Each row of a before or after table is a point. The points were changed in one or more steps. Then noise was added and the rows were shuffled. The steps act on columns, c1 being the first. Write out the steps. A step turns or swaps two columns, mirrors them in a line or flattens them onto one, adds a multiple of one to another, or multiplies or shifts one. Angles are multiples of 10 degrees, from the lower column toward the higher: turns from -170 to 170, lines from 10 to 170 but not 90. Use the fewest steps. Two steps may share a column if one is a turn and the other turns, adds or multiplies; they go together, in the order done. Otherwise the lowest column goes first.

Before, 8 rows:
54,-56,53
36,-82,21
-24,-12,-67
-14,-6,-17
-39,-3,18
-32,31,-79
11,10,35
-26,25,46
After, 8 rows:
56,-47,53
-81,39,-29
40,21,16
-69,-2,-28
-17,3,-12
45,32,-31
20,5,-36
20,-74,34
Steps: swap c1 and c3; shift c2 by 10

Before:
9,-13,42,-96,-89,-39,-30,-9
-68,27,37,69,-62,-19,15,18
-4,-22,48,14,17,-11,41,36
4,25,44,39,45,27,-5,-26
-15,-6,-24,-24,38,19,26,28
-28,17,32,55,39,29,16,-44
-38,-82,-16,-11,24,26,-23,34
-99,11,33,69,49,-74,-18,38
12,-15,36,-40,28,9,11,-78
-87,-24,39,-28,36,-3,15,25
2,-30,38,-76,12,20,-58,34
After:
22,0,52,-14,-43,10,-27,-90
-29,-28,58,-29,4,5,-33,-22
18,13,41,-106,38,-9,16,-99
-7,47,-6,1,-22,28,-68,-53
-33,65,46,37,-73,-7,-7,-14
3,32,54,75,-36,-111,-3,11
16,-1,54,-29,9,59,22,14
-17,-22,-15,-5,-40,29,-11,-25
60,-3,43,5,-49,12,-10,49
16,-26,47,0,89,-26,21,-65
54,-21,39,-29,32,61,7,1
Steps: turn c1 and c8 by 120 degrees; turn c2 and c7 by 110 degrees; shift c3 by 10; turn c4 and c5 by 120 degrees; turn c4 and c6 by -40 degrees

Before, 14 rows:
47,-16,13,38,39,17,13,1,-15,-23,-6,9
9,20,48,-33,12,-6,15,21,42,33,-20,-2
20,-7,8,39,38,-8,71,-15,-30,-23,3,-2
-16,39,-16,-7,18,-24,-12,-9,37,30,-16,-6
-11,11,11,-26,52,3,-12,14,33,23,11,-42
7,-19,11,3,1,-29,-5,13,26,39,4,-23
-16,-12,-23,-61,-15,43,-1,35,22,9,0,-44
8,13,22,59,28,15,32,35,-37,-1,-5,-2
-38,-15,-11,-55,-5,37,-22,20,1,-9,48,5
12,16,18,29,1,37,19,-16,-2,-1,33,-22
32,12,-7,42,20,10,28,14,7,-33,12,3
34,-8,0,44,32,48,37,-12,-39,9,-2,16
9,11,-5,-9,30,-4,24,30,46,47,21,-2
-55,-36,-3,-29,1,51,-4,19,50,-2,8,-14
After (14 x 12):
6,-19,27,-8,-32,-20,-9,4,-2,-46,-10,21
20,-9,18,-7,-8,-35,73,-20,-20,32,13,-38
-55,-38,-5,-7,-32,57,-9,5,23,8,-26,29
-31,-11,-27,17,3,62,-21,-14,4,-5,-42,1
7,24,118,-1,-34,20,13,26,26,-41,1,17
41,-14,26,-13,-14,-14,16,5,-9,40,1,-42
-17,-10,-57,6,-22,79,-2,31,-14,-18,-28,43
13,14,44,-33,-12,6,20,-35,-17,29,-14,12
6,12,-12,-23,-44,6,23,9,24,-44,-40,-2
32,10,-20,-7,-14,-19,28,-1,6,46,-19,-19
-19,44,-35,-2,-44,-6,-15,6,15,-44,17,1
33,-10,3,-58,7,4,33,-10,-9,30,8,-52
14,13,56,-42,-1,-32,29,29,-22,30,-18,-35
-11,6,23,-5,-73,15,-14,0,-12,-29,-16,-6
Steps: multiply c3 by 2.5; turn c4 and c6 by -40 degrees; turn c4 and c10 by 140 degrees; turn c9 and c12 by -50 degrees; turn c5 and c12 by -130 degrees; mirror c8 and c11 in the line at 160 degrees

Before, 11 rows:
-11,80,36,13,-19,5,19,-11,57,50,-9,-21,-26,30,-48,-3,-64,-1,-19,2
-15,-38,8,44,18,-5,6,2,-2,-16,-3,44,-27,19,-10,-20,-22,20,-7,77
-54,-27,40,0,7,-2,9,5,19,0,-11,-23,22,5,3,5,29,-5,32,-8
14,-29,23,-6,-17,29,0,-3,33,-6,-17,-22,54,7,-49,-20,35,26,31,-11
2,-23,6,-7,-32,-10,-2,51,43,-15,15,-32,-26,21,-5,7,33,10,-20,25
-63,-15,40,17,-22,8,14,-5,-3,15,-13,-28,-9,13,-14,29,13,26,-12,-14
1,4,-7,-10,-30,-1,-46,19,8,-11,-7,79,24,32,13,-14,36,-8,-10,-3
-19,-38,29,-8,16,22,23,-7,6,0,-14,19,-23,18,-21,-23,29,-12,-14,-14
-1,-24,27,-11,-29,-13,8,4,18,16,14,-15,10,13,-26,16,51,-8,-5,13
8,-1,3,13,-24,-12,-78,-1,-3,-2,-16,43,-16,18,15,59,30,7,32,-2
-16,62,6,-14,-14,-4,-19,-2,-2,4,-6,-33,-4,35,-52,-8,-7,-9,-4,-6
After, 11 rows:
-24,-49,68,-6,-18,29,1,-6,32,-6,-18,9,53,6,-29,-20,23,25,78,33
41,-10,24,44,18,-5,5,4,-3,-15,-3,-23,-26,19,-39,-21,-77,19,-18,13
-9,-27,81,-12,-29,-13,8,8,18,17,14,12,10,13,-24,16,7,-9,-12,59
27,3,119,0,7,-2,9,10,20,0,-11,52,22,4,-26,4,18,-5,80,26
-24,-5,17,-7,-31,-9,-2,102,43,-14,15,23,-27,22,-23,8,-8,11,-49,50
-8,-51,17,-13,-14,-4,-19,-4,-1,6,-6,36,-4,36,62,-9,9,-10,-10,7
50,12,-20,-11,-30,-1,-46,37,9,-12,-6,-61,23,32,5,-15,22,-7,-25,48
26,-21,88,-6,16,20,23,-14,6,0,-15,-3,-23,18,-38,-22,27,-12,-34,32
30,-14,120,16,-21,7,15,-10,-3,14,-13,62,-10,13,-16,29,20,25,-29,14
-6,-48,109,12,-19,5,19,-22,57,49,-10,22,-26,30,80,-3,-18,-2,-48,-45
21,15,9,14,-24,-13,-77,-2,-2,-2,-15,-39,-16,18,-1,59,16,7,80,37
Steps: turn c1 and c12 by -140 degrees; swap c2 and c15; multiply c3 by 3; multiply c8 by 2; add 0.5 times c14 to c17; turn c17 and c20 by 70 degrees; multiply c19 by 2.5
